Every row gives one point. Before rounding, the points of a table are all equally far from one centre. They may lie mostly on one side of it. Write the centre, to within rounding.
In the rows, zero is written as 128.

Points (7 x 3):
[[ 66  58  93]
 [102  44 106]
 [168  94 117]
 [143  60 109]
 [125  42 129]
 [117  39 143]
 [162 154 154]]
Centre: [ 95 115 141]

Points, 16 rows:
[[162 154 135   7  98  96  83 128 192]
 [136 212 163  82 110  66 105  92 200]
 [124 173 188 135 119 116 138 142 207]
 [154 150 110 111  86 175  56 151 170]
 [105 109 171  51 117  79 112 133 199]
 [121 180 179 107 179  95 154  96 188]
 [161 157 136  26  72 120 135 146 212]
 [142 196 158  58 122  98  73  41 131]
 [102 185 137  99 177 143  83  56 177]
 [211 167 180 136 116 141 143 127 130]
 [187 124 179 121  68 103 147 104 190]
 [139 227 169  52 142 142  91 130 128]
 [179 180 141  35 140 100 197 110 166]
 [171 164 108  77  66 133 169 147 211]
 [141 163 173 134 136 196 140 117 190]
 [110 189 104  53 147  71 159 139 186]]
Centre: [142 150 129  85 118 127 124 105 150]

Points:
[[132 171 114 157  10 118 124 165 211  81 111 122 122 141 150 103 146  83]
 [107 176 108 103  90  94 110 197 162 130 121 101 111 103 245 141 136  45]
 [180  98 137 201  99 182  80 108 237  98 135 143 101  96 133  93 125  60]
 [150 154 161 186 109 135  54 170 167  97 177  77 183 178 193 175 171 127]
 [132 159 215 171  76 114  79 132 193  97 183 105 131  68 179 106 104 117]
 [149 151 152  78  94 121 101 249 150  87 129 118 120 112 173 122 182 101]
 [119 124 199 148  99 128  35 133 173 103 216 165 186  96 195 138 145  93]
 [ 53 120 139 187 151 119 152 146 233 149 149 106 178  75 103 161 171  85]
 [158 155  95 150 175  76  98 102 173  75 178  90 123  92 101 149 114  32]
 [211 149 133 104 111  98 160 161 145 113 177  89 132 120 178  64 179 102]
 [ 97 134 130 137  35  83 108  86 145 123 133 152 113  98 204  87 169  95]
 [ 85 148 116 146 130 131   8  92 215  52 188 116 133 160 155 108 163 145]
 [151 128  90 155  59  73  73 137 188 135 187 137 125 128 142  65  86 138]
 [ 89 194 104  72  95  94  28 100 202  98 160 149 160 184 198 121 147  92]
 [159 144  74 138 128 143 152  59 119  78 156  96 137 120 226 160 139  66]
 [145 145 111 107 131 141  63 108 188  36 187 124  94 119 133 125 207  27]
 [ 97 208 133  79  84 103 133 142 232 103 170  93 178 146 189  95 181  51]
 [ 88 160  93 113  87 147 136 113 199  60 191  88 193  77 178  69 154  64]
 [125 133  85 171  96  90 128  47 138  78 158 107 142 105 168 124  81  80]
 [104 153 145 180  89  99  60  94 165  53 167 136 121 129 195 118 141  42]
 [146 132 150 138 146  98  82 157 210 124 162  68 129  86 216  85 222  50]
 [140 179 168 181  83 135  85 113 155  62 195 119  91  73 159 118 129  76]
 [108 111 112 112  86 101  81  88 165  73 175 127 144  44 216  84 101 131]
 [158 129 113 165 138  77  90 182 161  69 178 142 165  49 212 133 111 105]]
Centre: [130 135 117 116 128 140 103 127 193 125 144 121 140 118 157 141 144 108]

Points:
[[ 65  72 107  45 113 138 149 153 150 116  92  68  37 130 138  69 182 146
  168 106 120  54  59 155]
 [ 46  71  73  60 120 164 135 105 131 125 114  82 116 162  93  78 170 146
  159  99 154  18 119 130]
 [ 68 174  69  62  96 159 125 129 160 110  34 127  70 146 114  77 157 181
  198 113 149 124  70 102]
 [ 84 143  69  66  79 178 128 107 141 118  82 106  45 149 113  76 193 129
  135 114  72  16  59 115]
 [ 30 140 100  70 145 179 129 121 113 133  77 125  90 158 104  86 202 169
  188 159 146  98  56 152]
 [ 75  73  68  73  78 171 150 137 193 125  58 130  56 145 125  65 164 123
  169  87 102  51 129 138]
 [  9  95  68 105  95 129  90 136 141 138  86 124  70 167  87 108 147 136
  143 134 129  79 106 134]
 [ 32 101  54  87 133 159 165  96 145 106  81 117  47 158 110  89 155 154
  122  93 143  27 100 105]
 [ 45 119  67  74  63 146 150 117 183 124  75 120  71 120 131  84 124 161
  170 117 148  33  70  98]
 [ 70 104  81  73 116 131 177 120 158 151  57  78  25 135  95  80 190 127
  133 104 114  81  68  82]
 [ 71  93 113  62 145 145 137 138 183 162  95 124  27 106  93  74 175 145
  184  98 120  63  69 118]
 [ 62  92  54 127  87 163 112 118 164 118  88 142  33 131 118  73 192 120
  134 125 124  54  85 136]
 [  7 125  53  99 130 161 115 141 155  88 124  83  75 125 117  67 181 122
  168 113 103  79 115 109]
 [ 56  93 118  73  74 175 123 174 169  89  47 100  42 132  92  92 164 146
  153 140  99  67  87 137]
 [ 34  98  74 110 107 120 161 164 146 125  63  95  70 120 108  60 179 126
  182 129  77  90  93  92]
 [ 96 154  64  57 103 140 118 120 141 126 125  85  40 132  91  46 166 157
  191 125 132  34  69 118]
 [ 94 143  92  75 125 157 152 140 195 154  48 103  33 121 135  88 149 159
  156 132 143  50  84 166]
 [ 50  72  68  90 127 141 167 155 141  78  74 139  47 114  87  65 176 141
  180 117 132  78  62 117]
 [ 20 111  67  77 132 153 156 129 165 116  77 112  42 123 111 111 215 137
  150  89 109  74  93 145]
 [ 22 125  92 125 114 149 157 129 142  92  63 134  37 181 119 106 195 124
  115 132 122  77  99 109]
 [ 37 104  87  37 107 135 171 115 136 106 115  86  41 136  98  56 148 163
  140 146 154  60 104 135]
 [ 29  94 125  65  92 130 171 150 164  83  71  95  46 123 103  75 182 128
  162 116  83  75 104 118]
 [ 53 158  74  73 100 156 125 149 188 127  77 136  27 143 136  77 160 169
  155  98 165  85 117  76]
 [ 70 132 107 105  94 165 154 115 158 113  64 157  45 118  72 105 163 168
  190 100  96 101  64 113]
 [ 87 111 105  53  95 124 166 147 170  68 132 126  41 184 147 103 208 153
  153 120 103 111  83  88]
 [ 43 118  62  66  84 116 147  89 154  88  66  96  72 162 137  57 179 170
  161 154 142  49 114 115]
 [ 58  99  94 101 139 109 107 147 160 100  90  93  26 141 104 100 199 167
  113 139 123  66 106  87]
 [ 51  96  87  77 124 162 121 151 162 151 101  87  81 113  90  67 171 195
  152  99 172  55  94 122]
 [ 46 124 109  49 131 178 155  98 168 143  39 135  44 164  90  66 167 131
  144 125 129  65  91 160]]
Centre: [ 96 124 100  71 121 150 133 131 136 114  90 120  94 144 126  93 161 130
 151 122 125  83  99 112]

Points, 28 rows:
[[175 202 101 167 157 177 128 127 154 129 188  87 136  52 126  88 162 149
  174 142 130 148 128 146]
 [103 202  67 182 139 128  63 138 146 160 147 123 128  94 146  65 126 152
  179 101  93 140 115 171]
 [139 136  88 183 154 127  78 141 121 114 140 123 189 111 126  38 171 145
  156  48 124 162 125 137]
 [169 175  89 164 125 153 110 102 180 138 178  74  97 108 116 121 151 147
  164  71 101 133 146 189]
 [170 147 115 162 184 192 104 132 146 139 118 106 175  83 131 107 143 117
  213  85 121 172 130 172]
 [140 121  65 198 197 134 121 133 152 149 103 122 116  82 150  78 142 169
  194 100 121 150 145 154]
 [119 135 125 197 146 115 147 120 135 106 147  94 121  96 137 115  96 166
  111  63  95 138 120 175]
 [130 123 108 181 147 169 108 134 146 124 127 116 145 104 173 130 191 191
  157 123  69 169 187 157]
 [171 152  92 175 146 162  89 147 154 159  95 151 139  73 190  40 127 153
  171 112 103 139 125 164]
 [156 168  69 158 134 207 108 188 110 142 147 102 143 100 188  98 117 159
  176  93 106 130 103 157]
 [120 117 136 193 174 174  72 144 196 118 109 141 105 101 127 112 155 163
  104  97 121 185 145 128]
 [174 156  97 157 146 210  80 136 147 171 167 121 103 114 116  91 173 201
  145  92 117 134 181 173]
 [158 140  64 146 147 126  58 163 145 134 111 117  94 141 167 106 155 124
  126  95 131 141 189 176]
 [147 133  72 204 154 166  81 169 133 153 144 133 152  94 136  50 151 162
  189 107 131 193 134 165]
 [178 122 110 165 155 192  85 147 150 171 123 170 184 145 147  74 139 112
  183  83 104 162 136 138]
 [175 148 106 249 140 161  57 140 128 127  91 125 142 119 109 103 172 138
  158 106 151 119 146 158]
 [144 149  72 207 191 159  74 182 172  96 106 161 146 121 127  64 176 153
  143 106 107 148 145 151]
 [133 109  93 188 155 118  84 149 152 151 151 103 171 122 204  81 147 182
  169  93 118 118 124 163]
 [158 149  98 211 155 196  93 146 125 154 124 128 164 109 111 133 153 178
  156  61 107 179 164 147]
 [147 159  77 173 107 181  67 162 120 152 136  75  91 133 152  85 146 160
  199 125 118 116 152 177]
 [177 133 103 186 142 167 117 102 138 133 150 143 105  88 170 115 148 169
  119 154 106 164 178  97]
 [120 195 120 188 187 165 105 168 161 165 115 153 142 107 131  42 155 150
  138 103 110 186 135 147]
 [107 185  99 144 142 208  87 145 151 146 154 124 145 126 150 136 139 107
  149 110  86 159 158 204]
 [186 179 113 188 116 165 107 166 143 137 117 168 143 108 105 122 111 188
  130 106  89 151 179 171]
 [168 117  95 154 126 182  89 121 212 154  97  96 121 111 146  57 152 154
  155 128 113 159 140 147]
 [159 146  77 191 173 134  90 124 170 108 127 119 121  76 157 157 131 147
  124 114  70 137 138  98]
 [118 162 120 203 150 154 115 182 163 143 155 132 160  62 141 113 144 168
  184 131  76 163 143 195]
 [152 123  79 199 138 169 113 153 138 165 133  79 114  95 153 150 139 167
  151 104 101 162 168 191]]
Centre: [143 142 119 161 140 153 106 149 137 131 143 129 128 111 128 101 152 135
 146 110 114 126 130 142]

Points, 31 rows:
[[102  85  48  88  64 132 128 177 122 115 124 164 118 145 104 206 154 123
   94  93  83 201  41 100]
 [127  70  65 168 142 123 156 124  88 147  98 175 145  86 138 181 135 128
  100 105  38 187  44 129]
 [100  88 108 103 133 114 165 123 128 126 127 194 191 154  66 196 141 135
  130  93  94 199  41 108]
 [126 126  93 157  98  98 140 166 134  88 108 180 134 147 100 203 121 157
  106 105  29 213  78 134]
 [117  76  76 149  85 112 145 122 122 130 102 183 150 166 179 124 166 112
   54  82  57 213  89 106]
 [ 62 109 102 118 111 130  95 175 127  78 121 192 162 116 114 136 197 105
  103 128 162 209 115  72]
 [ 99  87 109 149  67 158 136 165 131 142 145 113 176 157 130 175 119 151
  104 113  56 204  37 140]
 [123  99  44 142 112 189 118 190  77 100 142 150 179 148  94 120 154 143
   77 128 107 137  59 120]
 [143  87  31 183  93 138 155 154  97  96 115 196 186 141 160 166 158 102
  130 153  98 159  57  94]
 [126  95 118 128 101 135 173 173 141 131 103 191 213 158 134 158 136 118
   53 120 112 189  61  83]
 [ 91  81  64 164 107 147 102 156 128  86 140 210 126 187 113 136 200 130
   91 101 117 226  55  84]
 [ 69  91  91 121 120 108 163 192 101 113 134 167 148 148  95 207 167 139
   90 121  57 158  49  91]
 [ 82 105 116  74 124 143 132 155  86  71  72 189 179 186  66 212 158 109
   74 109 142 163  83 128]
 [142  77  76 149  90 146 117 194  97 121 133 161 207 143 154 193 176  73
   75 132 107 194  74  90]
 [132 102 103 103  33 126 132 125 134  52 118 141 172 169 113 165 130 133
  126 162 133 185  81 140]
 [ 73  79  81 105 106 155 163 131 102 136 143 199 188 151 116 200 195 105
  106  82  85 155  57 105]
 [ 98  89 106  96 125 117 133 130 106  87  90 189 147 153 127 191 215 155
   58 112  99 249 102 120]
 [ 94 115  37 137 144 136 138 119 104 120 115 197 179 174 105 170 147 122
  102  94  77 242 101 123]
 [140  83  64 118 157 138 136 217 161 116 130 179 162 163  84 163 149 101
   99 126  72 198  84  98]
 [ 83 119  66 161 118 111 141 166  47  63  88 195 164 171 147 155 160 111
   95 115  63 166  55 130]
 [ 86 105  87 121 127 147 137 154 100  97 110 166 183 166  99 196 183  84
  149 127  89 232  18 127]
 [123 155  89  99 142 115 113 203 108 135 137 164 141 135 170 155 151 102
   88  68  68 163  70 135]
 [142  85  79  96 101 146 100 165  96 118 103 182 164 117 101 169 173 138
   97 133  45 194  55 106]
 [ 67 121  64 132 131 135 138 160  93 144 147 178 207 161 120 172 188 101
  104  75  89 191  47 116]
 [129  78  71 105 112 128 154 161 130 153  69 124 152 178 148 170 180 116
  123 123  28 206  40 123]
 [ 84  84  64 105 108 123  92 193 113  62 126 153 168 130 121 202 139 121
  150 132 100 215  31 120]
 [109  72  50 137 127 118 121 186  68 107 135 174 136 178 136 165 151  91
   64  86  91 184  40 178]
 [135  86  22  80 131 133 123 203  81  95  91 153 141 153 125 136 145 161
   87  92  88 176  54 147]
 [140  63  45 135 142  93 136 129 104 132 105 185 173 182 105 149 160  45
  126  65  99 208  93 121]
 [ 77 134  84 122  76 115 151 115  91 163  76 170 180 199 109 183 160 111
  142  59 157 194  81 106]
 [133  57 110 130  94 114 122 141  87 139 126 202 191 159 158 183 172  97
   73 129  69 172  99 124]]
Centre: [115  87 100 159 130 139 121 145 134  99  80 130 142 147 130 173 165 126
 117  86 128 157  91 130]

Points (31 x 24):
[[ 80 116 143 104 121 135 158  69  89  65 107 115  67 112 115 125 195 151
  133 128 131 149 127  83]
 [ 87 124 118 113 122 118 142  68 118  92 134  94  85 144 154 138 123 157
   39 137 168 116 135  49]
 [ 99 121 132 138 141 109  94  79  87  71  98  86  73 125 129 146 108 168
  135 136 119 175 131  85]
 [ 71 130 141  52 131 150 164  51  99  98 115 133  69 102 109 110 108 193
  111 130 156 154 120 117]
 [125 156 127  90 107 128 183  53 115  98 138 138  68 115 134 132 131 159
  119 113 187 158 175 107]
 [ 94 169 180 102 109  91 161  52 153 106  93 127  56 119 115  93 169 173
  143 107 133 134 166  97]
 [113 117 107 125 104 115  94  41  99  62 130  78  61 137 122 125 112 185
  159 161 168 158  90  96]
 [103 111 182 153  95  98 115  74 110 128  64 119  97 123 158 117 123 167
  126  67 152 131 154 102]
 [116 115 103 126  90 129 159  77  86  93 129 131  82  98 140 128 130 185
   86 111 138 168 135 102]
 [ 44 112 143 130 112  97 115  50 113  85 119 108  43 115  72 138 122 178
  133 132 131 126 148 125]
 [ 92 129 148  97 110 104 130  59  98  96 130 114  14 117  81 128 111 171
  102 169 200 114 128 122]
 [ 99  98 142 137 116 130 152  56  84  73 106  76 107 117 111 100 124 169
   95  93 152 111 182  94]
 [ 85 103 137 122 137 115 145  55 115 102  91 144  10 100 123 120  91 132
  128 132 162 117 142  95]
 [125 148 175 102  98  83  96  70  82  82 130 149  91 119 140 132 134 160
  111 173 144 163 105 100]
 [ 85 121 140 100 101 110 179  39 140  95 118  75  81 103  98 123 170 190
  116 149 164 155 174 147]
 [110 170 167 129  96 126 135  61  94  68 103 102  59  94 138 153 150 218
   99 161 172 124 136 125]
 [ 83 144 176  78 113  89 118  20 131 122  97 131  77 136 134  92 135 178
   84 107 188 141 158  91]
 [ 74 116 118 108 131 112 137  25  80  96 102 100  76 125  98 136 165 147
   96 147 118 157 135  98]
 [ 88 102 174 134 125  75 143  84  98 114 113 116  68 138  62 106 117 186
  119 141 193 118 160  91]
 [ 99 107 157 132 122  98 139  65 105 119 133  98  73 106 116 106 104 212
  101  85 209 162 119 109]
 [ 77 131 142 133 110 120 175  93  66 101  76  87  81 127 129 111 119 162
  119 101 102 109 134  95]
 [102 121 144 100 120 145  87  56  83  74 117  94  78 114 139 105 148 187
  137 147 167 163 144  70]
 [103  86 153 106 103 152 122   7 126 110 127 131  68 138 165 134 164 180
  131 134 152 153 158  87]
 [113 137 157 146 125 103 134 108  71 128  99  90 113 121 113 151 174 171
  128 118 146 118 135  68]
 [ 93 127 185  79  95  97 121  61  90  81 121  99  49 152 135 154 143 178
   82 117 160 165 139 108]
 [ 94 152  99 125 170 135  87  65 145 104  97  94  60 139 129 151 147 192
   94 150 153 135 135 113]
 [ 88 103 128 116  73 102 139  62  96  89 122 128  92 171  86 131 107 159
  113 159 197 174 116  89]
 [116 109 138  87  98 116  97  73  89 109 121 102  82  73 126 126 133 149
  119 102 179 174  98 103]
 [119 121 121  68 117 119 136  49 149 114 104  79  59 122 130  87 130 191
   95 141 148 177 155 151]
 [104 155 143 160 119 110 133  11 122  87 119 114  71 118 103 101  97 157
   85 142 189 168 138 123]
 [ 85 107 126 127 116  85 102  16 150  92  93  96  95 134 144 141 136 190
   75 138 132 155 161  92]]
Centre: [109 124 151 116 112 117 139  65 136 107 109 102  90 134 128 124 125 163
 122 139 157 116 115 111]

Points:
[[156 158 153 122 169 131  55 103 169  84 123 169 175 119 101 141 106 119
  123 100 194 115  43 114]
 [150 135 144 125 150 167  63 116 204 110  91 150 151 122  92  93 141 162
  104 128 216  94  91 132]
 [164 157 143 104 176 187  80  88 179  70 129 181 159 134 108 128 113 145
  127 137 206  91  34 189]
 [156 164 144 107 140 169  82 128 189  96 113 191 171 173 100 155 106 211
  130 146 178  70  82 154]
 [139 114 167 108 147 194 113 129 187  95 134 189 191 138  49 112 156 163
  125 169 177  82  95 112]
 [182 184 140 104 162 200  93 120 200  55 105 194 190 111  66 129 154 126
  149 129 177  91  62 146]
 [188 163 164 124 174 157  63 109 209 113 119 191 162 124 101 113 119 155
  119 109 193 132  73 128]
 [156 178 143 124 153 204  85 111 198 104 108 180 187 152  70 147 128 159
  103 134 195 107  56 146]
 [168 133 151  83 172 187  78 114 165 116 128 156 164 171  87 135 168 182
  152 127 167  87  31 132]
 [173 178 134 126 151 172  94  97 196  63 104 181 166 129  74 113 120 140
  111 149 193  84  61 180]
 [169 165 128 127 135 155  94 116 201 107 121 220 200 128  85 147 111 154
  110 130 183 101  53 173]
 [157 169 192 119 137 182  74  90 185  44 139 175 144 118 121 158 125 121
  153 107 178 111  72 178]
 [147 179 114  98 167 175  80  94 177  64 124 188 183 153 111 128 128 190
  154 143 184  69  66 163]
 [144 151 143 114 156 201  80  76 186  74 116 208 197 127 128 104 144 139
  167 104 193 116 102 170]
 [208 175 161  71 141 188  89  85 169 114 130 183 188  97  88 113 110 152
  126 162 156  75  91 145]
 [171 159 143 109 138 147  65 134 215  92 108 201 194 106 122  99 117 127
   90 139 171 115 110 126]
 [180 144 131 131 141 179 100 114 194 102 113 249 175 131  75 131 117  95
  124 127 169 137  92 141]
 [165 130 133 141 199 185  83 115 221  63 116 174 160 137  84 115 117 108
  113 151 197  77  92 148]
 [191 160 143 175 183 209  93 132 183  82 134 172 167 120 118 138  98 133
   99 139 205 120  46 130]
 [179 158 148  97 149 179  70 132 196  79  99 159 210 121  72 129 131 158
  126 128 200 107  70 171]
 [175 165 138 128 162 208  86 101 205 107 107 157 187 149  91 127 140 137
  131 145 200 118  37 168]
 [148 165 151 106 177 180  74 120 186 149 107 178 207 108  99 119 118 180
  109  94 154 134  53 139]
 [180 167 121 102 154 187  79  85 199  77 116 183 145 117  98 133 131 189
  116 129 192 133  79 170]
 [193 167 172 101 159 201  93 129 208 104 133 191 176 115  82 124  98 144
   87 157 169 113  84 179]
 [156 195 140  96 167 180  72 119 176 104 139 185 204 127  72 139 116 140
  105 121 195 102  73 133]
 [178 187 150 100 129 197  73  92 163 100  95 162 193 108  78 122 119 144
  127 109 187 117  57 153]
 [150 179 134 133 169 183  58 114 181  64 124 203 178 100  78 123 139 156
  105 155 175  79  72 181]
 [154 186 159 130 147 163  74 139 197  88 133 192 180  99  79 125 114 131
  151 126 212 116  58 163]
 [218 178 138 103 122 171  85 132 167 106 150 154 182 138  85 119 135 117
  122  93 174 107  76 140]
 [169 127 148 148 157 217  75 119 198 107 102 185 209 138  64 140 112 149
  132 113 184 100  65 156]]
Centre: [150 136 137 123 163 176 118 138 152 105 113 162 155 111 126 143 128 136
 145 140 141 103  96 147]

Points, 28 rows:
[[135 150 128 131 162 154 138  32  88 166 146  72 122 109 122 137 121 166
  115 127 161 121 140 118]
 [110 155 122 100 161 190 131  63 102 150 156  97 147 105 132 179 123 144
  131 112 147  99 113 145]
 [109 117 107 104 187 168 151  35 153 157 135 111  81 102 132 167 145 102
  120 138 123 119 125 136]
 [ 94 122 165 117 178 162 101  60 131 163 189  70 127 109 123 159 139 154
  129 130 150 119 167 136]
 [100  99 103 105 159 189 131  49 126 168 172  80  91 128 148 181 133 151
  123 113 144 104 147  97]
 [110  89  99 109 166 160 149   7 109 148 143 127 137 144 168 173 120 113
   89 130 153 113 126 143]
 [105 125 135  89 164 187 147  42 121 168 131  95 139 114 133 164 141 155
  116 101 134 126 176 138]
 [116 114 150  98 167 148 133  86 135 117 200  46 133 112 126 151 110 142
  103 130 146 114 143 141]
 [111 131 129 102 181 180 144  63 127 123 147  98 115  95 170 156 111 174
   90 139 168 162 148 118]
 [116 134 130 110 186 170 169  93  94 118 186  90  80 103 168 132 123 164
  103 141 172 121 144 117]
 [ 92 159 148 114 194 200 141  80 118 160 163 100 103 118 137 135 140 152
  116 120 147 133 146 122]
 [ 89 177 130 113 166 161 153  82 119 154 193 103 129 122 144 171 141 176
  158 111 149 136 136 111]
 [108 130 157 114 193 158 134  87 168 162 170 115 114 129 114 181 142 140
  109 149 151 101 158 128]
 [ 94 108 135 110 138 142 137  62 158 156 119  89  81 111 173 146 101 110
  107 138 156 128 141 139]
 [ 66 118 135 130 167 170 160  89  91 157 165 101 104  74 163 166 117 166
  130 103 166 148 145 118]
 [ 68 161 137 108 180 169 147  49  90 160 160 113 116 130 130 164 148 145
  126 108 153 140 162 127]
 [108 138 111  74 161 175 138  40  98 132 163  74 138 124 159 163 136 145
  119 151 150  84 156 123]
 [124  72 100 117 147 172 173  90 124 138 172  93 106 103 153 157 127 179
  105 160 188 110 126 147]
 [136 123 110  86 190 151 161  54  98 149 138 114 124  87 161 179 124 171
   98 104 132 135 124 145]
 [146  90 112 114 167 175 139  86 126 152 179  96 132  86 184 198 122 128
  145 103 136 113 134 124]
 [103 117 125  78 165 153 156  69  90 155 167  99 109 161 185 145 150 143
  108  95 164  92 162 125]
 [112 110 164 113 145 188 163  70 134 163 149  92 111 120 154 163 151 160
  120 113 169 106 163 149]
 [121 120 139 125 196 161 127  74 121 119 153  77  85 118 182 163 116 139
  119 108 152 105 128 125]
 [ 71 147 115  93 185 148 159  58 144 156 162 127 125  91 150 167 171 148
  128  98 113 158 149 148]
 [ 89 102 130  87 227 168 141  81 115 161 147 144 117 103 134 170 141 163
  109 134 124  92 144  96]
 [110 137 132 106 181 178 142  62 114 160 185  88 155 100 165 169 137 136
  108 138 150 131 154 171]
 [120 118 147  77 193 141 140  25  96 145 144 112 120 119 157 152 112 140
  113  96 174 104 164  94]
 [ 79 125  99  83 159 163 134  85 132 159 149  86 116 118 130 173 151 122
  118  81 176 128 133 117]]
Centre: [108 102 120 115 149 133 141  72 121 135 169 134 131 109 143 130 138 139
 127 131 139 122 138 116]

Points:
[[ 55 165  74  50 149  99 104 155 164 174 111 155 171 112  35 128 171  92
   53 144 131 171  92 121]
 [ 80 197  93  98 151 124 127 157 141 142 170 106 144  71  75 124  98  93
   36  89 139 195 122 149]
 [109 171  99  70 107  73 128 176 143 113 118 166 120 121  29 166 113  83
   43 142 198 119 118  60]
 [ 74 169  80 109 102  97  97 216 184 177 156 137 131 133  95 105 123  97
   40 113 140 206 114  97]
 [108 153  80 125 119 102 112 187 161 144 167 134 200 120 107 103 122  88
   37 105 214 182 111  83]
 [ 85 128  30 115 138 117 182 187 134 163 141 164 148 124  25 140  89  87
   80 157 166 177 130  87]
 [ 89 168  95  60 195 106 136 137 196 176 126 101 103 155  98 127 103 128
   37  87 189 128 148  81]
 [ 85 188 103 113 149  91 127 114 158  99 133 156 181 105  56 152 113  76
   68  89 193 133 111  94]
 [ 70 163  87  64 164  94 152 163 188 202 151 148 102  89 111 151 116  91
   73 126 157 181 135  79]
 [ 78 157  74  58 154 155 124 188 215 156 163 101 106 134  62 124 167 108
   37 110 143 172 158  94]
 [ 68 163  97  90 162 144 153 167 159 133 116 110 164 109  60 105 117  74
   50 101 203 195 122 120]
 [100 112 107 112  96  95 122 200 157 202 144 127 145 161  84 127 160  63
    7 112 166 149 134  95]
 [110 187  98 108 167 124 147 150 192 161 147 111 171 126  85 117 131  59
   28 117 170 216 135 100]
 [ 99 194  81  94 169  96 109 147 165 127 114 150 179 141  47 103  97  67
   59 169 191 116  96 148]
 [ 56 165 108  47 164 114 153 162 153 144 116 134 135 149  41 123 145  77
   73  89 164 178 140 106]
 [ 56 138  64  68 126 117 132 173 197 137 163 158 104 124  33 106 115  97
   49 128 124 193 100 109]
 [ 79 168  73  66 149 121 155 163 148 161 125 122 188 148  82 118  76  76
   70  92 186 170 108  79]
 [ 64 139  59  66 115 104 123 205 170 146 128 124 145 163  36 180  95 118
   53 126 116 176 114  90]
 [ 42 159  75 102 144 114 129 146 121 147 140 152  81 110  85 124 118  79
   35  65 139 159 133  88]
 [ 89 149  63  87 133  89 140 141 182 180 154 165 176 124  76 112 132  78
   48 126 185 196 103 103]
 [ 58 111  76  90 127 107 131 158 217 133  99 147 154 128  60 109 135 104
   23  92 141 161 108 125]
 [ 75 158  78 100 128 128 139 146 170 147 166 101 172 128  34 135  98  90
   68  99 195 194 106  92]
 [ 94 135  97 109 152  94 168 156 193 143 149 119 161 142  77  84 123  54
   84 141 141 205  89 147]
 [ 51 194  80  65 138 174 156 151 160 129 149 109 133 131  72 129 119  88
   42 107 143 178  71 108]
 [ 80 156  82 107 147  68 143 142  99 117 109  99 116 144  63 128 108  71
   12 138 172 174 115 106]
 [ 56 173  89  65 169 133 145 187 172 153 134 153 116 149  84 133  87 126
   28  88 165 161 158 121]
 [128 168  47  77 142 112 132 155 183 169 159 126 148 140  49 139  78  54
   14 116 144 164  99 100]
 [ 73 161  93 112 133  56 133 165 167 142 156 103 132 141  61 134 173  58
   61 126 152 152 154 108]
 [ 68 123  74  75 155  95 173 175 125 144 152 128 158 134  46 126  95  62
   74  74 137 128 134 108]
 [ 97 189  60  77 102 109 149 158 164 145 167 128 174 173  79 118 156 140
   48  92 185 146 129 103]
 [127 148  52  81 187  94  83 160 164 125 183 128 175 117  57 137 118  85
   49  51 143 154 109  78]]
Centre: [143 132 118 115 156 143 116 156 136 146 130 134 134 123  84 120 126 137
  76 148 122 131 110  87]
